Each row is a point. Any point is a mix of the corners, with weights that add up to 1. It lies inside the corners' shape when no weight is negative. Is each point inside? If not, which corners have a negative weight?

Corners:
(1): | -59 | -22 |  12 |
(2): | -28 | -46 |  63 |
(3): |  60 |  63 | -17 |
(4): | -41 | -40 | -12 |
Points:
| 28 | 27 |  6 | => inside
| -51 | -22 |  12 | => inside
| -16 | -22 |  21 | => inside
|  -5 | -15 |  22 | => outside (1)
| -49 | -19 |  10 | => inside

Corners:
(1): |  19 | -39 | -40 | -70 |  -5 | -16 |   2 |  38 |  -4 |   1 | -10 | -19 |
(2): |  -2 | -40 | -19 | -41 | -46 |  -1 | -25 |  67 |  47 |  32 | -41 |  58 |
(3): |   9 |  33 |  46 | -11 | -31 | -29 |  60 | -40 | -17 | -15 | -12 |  40 |
(4): |  -1 | 121 | -24 |  42 |  13 |   6 |  11 |  34 |  50 |  25 |  60 |  38 |
(5): |  23 | 116 |  -3 |  35 |   2 |   2 | -35 | -19 |  -3 | -32 | -24 | -30 |
(6): |  23 |  19 | -16 |  27 |  -5 | -47 |   4 |  41 |  57 |  29 | -37 |  23 |
(7): | -57 | -35 |  18 |  22 | -25 | -33 |  47 | -69 |  52 |  36 |  -4 |  10 |
(8): |  -5 | -38 | -18 | -48 |  17 | -25 |  19 | -53 | -39 | -64 | -22 |  13 |
(9): |   8 | -40 |  41 |  12 |  13 |  14 |   4 |  33 |  45 |  35 | -18 |  21 |
(10): |  -6 | -24 | -33 |  30 | -53 |  14 |  53 | -12 |  53 |  23 | -17 |  21 |
(11): |  12 | -49 |  -3 | -59 | -60 | -57 |  58 |   4 |  -4 | -78 | 100 |  43 |
(12): | -37 | 111 |   7 |  39 | -13 | -20 |  36 |  38 |  21 | -36 |  21 |  -2 |
(13): |  18 | -37 |  -3 |   8 | -15 | -25 |  17 |   6 | -76 |  -1 | -39 |  25 |
Points:
|  -4 |   8 |  -8 |  -2 | -21 |  -9 |  28 |   1 |   5 |  -5 |   7 |  16 | => outside (6)
|  -7 |  28 | -13 |   5 |   1 | -25 |  25 | -47 | -22 | -29 | -18 |  -3 | => outside (2, 9, 11)
| -10 |  20 |   3 |  27 | -11 | -22 |  27 | -26 |  17 | -18 |  21 |   9 | => outside (1, 2, 3)
|  -7 |  22 | -14 |  18 |   2 |  -6 |   4 |  18 |  32 |  20 |  -4 |  16 | => outside (3, 11)
|   4 |  12 |   5 |   1 | -18 |  -5 |  11 |  23 |  22 |  11 |   4 |  22 | => outside (6, 8)

Corners:
(1): | -43 | -14 |  -8 |   9 |  10 | -72 | -77 |  27 | -12 |  58 |  45 | -15 | -33 |  31 | -25 |  17 |  11 | -41 | -14 |  53 |
(2): |  33 | -29 |   6 |  16 | -20 | -30 | -12 |   8 | -34 |  -6 | -19 | -53 | -47 | -13 | -13 |  39 |  82 | -10 |  25 |  55 |
(3): |  23 |  39 |  24 |  22 | -10 |  13 |  30 |  -7 |  84 | -26 |  66 |  13 |   7 | -37 |  21 |   8 | -17 |   9 | -11 | -14 |
(4): |  29 |  -5 |  17 |  15 | -82 |  32 |   7 | -27 | 107 | -22 |  35 | -22 |  -1 | -15 |  30 | -23 |  -6 |  -8 | -32 |   2 |
(5): | -59 |  65 | -19 | -76 |  42 |   8 |  18 |  43 | -16 |  37 |  60 | -42 |   0 | -17 |  15 | -15 | -28 | -48 | -55 | -12 |
(6): |  -18 |  -10 |   16 |    2 |   17 |  -43 |  -62 |   12 | -121 |   44 |   65 |  -50 |    6 |  -34 |   60 |   76 |  -21 |  -28 |  -21 |   68 |
(7): | -44 |  27 |  46 |   9 |  19 |   9 |  48 |  -5 | -21 |  -5 |  30 |  61 |  35 | -13 |  51 | -48 | -22 |  12 | -73 |  38 |
(8): |  37 |  73 |  37 |  17 |  24 |  29 |  32 |  21 | -56 |  53 | -60 |  52 |  -1 |  22 |   7 | -29 |  56 |  -3 | -18 | -37 |
(9): |  48 |  14 |  90 |  22 | -21 |  48 | -33 |  35 | -27 |  11 | -37 | -38 | -66 |   9 | -11 |  48 |  61 |  -8 |  28 |  40 |
(10): |  13 |  22 |  35 |  12 | -41 | -54 | -28 | -33 | -13 |  50 | -15 | -38 | -58 | -43 | -19 | -46 |  55 | -47 |  30 | -37 |
(11): | -53 | -60 |  -5 | -34 |  -3 |   6 |  47 |  -1 |   0 |   4 |   3 | -22 |  43 |  23 | -33 | -14 |  44 |  44 | -27 |   6 |
(12): |  16 | -22 |  -4 |  25 |  -1 |  50 |  11 |   5 | -14 |   2 |   4 |  50 | -79 |  67 | -48 | -33 |  50 |  54 | -19 |   6 |
(13): |  54 |  36 |  76 | 109 | -30 |  -8 |   5 | -71 |  53 | -50 | -71 |   4 |  -1 |  53 |  23 |  66 |   6 |  33 | -27 |  -4 |
(14): |  -9 | -38 |  -3 | -33 |  -7 | -33 |  -8 | -56 |  -2 |  40 |  18 |  -8 |  32 |   0 |  14 |   5 | -46 | -25 | -21 |  32 |
(15): |   3 |  12 |  17 |  72 |  -2 |   6 |   3 | -52 | -16 |  23 |  18 | -57 |  30 | -31 | -43 |  73 |  34 | -24 |  -3 |  59 |
(16): | -50 | -37 | -43 | -41 |  -8 | -19 | -33 | -45 |  90 |  27 |  42 |  61 |  21 | -42 |   8 | -59 |  -2 |   1 | -79 | -43 |
(17): | -22 |  40 |  30 |  22 |  20 |  -5 | -50 |  29 |  10 | -29 |   6 |  39 | -14 |  13 |  -2 | -75 |  -4 |  27 |   8 |  19 |
(18): | -17 |  22 |  48 | -34 |  25 |  39 |   3 | 110 | -53 |  -6 |  35 | -37 | -21 | -16 |   7 |  -5 | -20 | -84 | -33 |  16 |
(19): |  25 |  42 |   1 |  -6 | -52 | -33 | -12 | -40 | -66 |   0 | -30 |  28 |  -5 | -16 | -32 |  -5 |  23 | -14 | -69 |  37 |
(20): | -64 |  33 | -13 |  -6 | -17 | -18 |   1 | -32 | -35 |  38 |   2 |  36 |  21 |  31 |  17 |  31 | -26 | -13 | -28 |  -1 |
(21): |  41 |  -9 |  50 | -46 | -31 |  45 | -17 |  -5 |  -4 | -45 |  41 | -14 |  -4 |  36 |  19 |  21 |  52 | -24 | -35 |  40 |
Points:
|   7 |  17 |  22 |  19 | -15 | -18 | -22 |   6 | -12 |  13 |   1 |  10 | -27 |  -8 |   9 |  -3 |   4 | -19 | -20 |  19 | => outside (5, 11, 15, 21)
|  -4 |   0 |  17 |  -5 |  -9 |   1 | -13 |  -8 |   7 |  12 |  12 |   5 |  -8 |  -5 |   3 |  -4 |  15 |  -7 | -26 |  11 | => inside
|   3 |  10 |  15 |   2 |  -8 |   5 | -12 |   4 |  -3 |   5 |  15 |  -9 |  -7 |   5 |  -2 |  12 |  12 | -13 | -22 |  20 | => outside (7, 10)
|  -8 |  29 |  30 |  32 |  -7 |   2 |  -1 |   1 |  -3 |   8 |   4 |  25 |  -8 |  -3 |   3 | -13 |   5 |   4 | -24 |   5 | => outside (2, 5, 14, 21)
|   9 |   7 |  29 |   7 | -10 |  12 |  -4 |   4 |  -8 |   7 |   2 |  -3 | -20 |   4 |  -4 |   7 |  27 |  -1 | -13 |  17 | => inside
| -17 |  13 |  15 |   7 |  -6 |  -6 |  -4 |  -3 |   3 |   9 |  17 |  -4 |  -4 |  -6 |   7 |  -4 |  -4 |  -6 | -25 |  15 | => outside (8, 21)
|   3 |   6 |  16 |   6 | -12 |  -3 | -19 |  -3 |  -4 |  11 |   5 |  -6 | -17 |  -2 |  -9 |   5 |  29 |  -9 | -18 |  12 | => outside (7, 14)
|   9 |  12 |  22 |  -9 | -17 |   0 |  -1 |  -6 |  -5 |  18 |  -5 |  12 | -23 |  11 |  -5 | -30 |  35 |   5 |  -4 |   6 | => outside (6, 13, 15, 16, 18)
|  -3 |  17 |  20 |   7 |  -6 |   0 |  -8 |   3 | -14 |  10 |  12 |  -5 | -14 |  -5 |   0 |  -1 |  24 |  -9 | -20 |  11 | => outside (14)
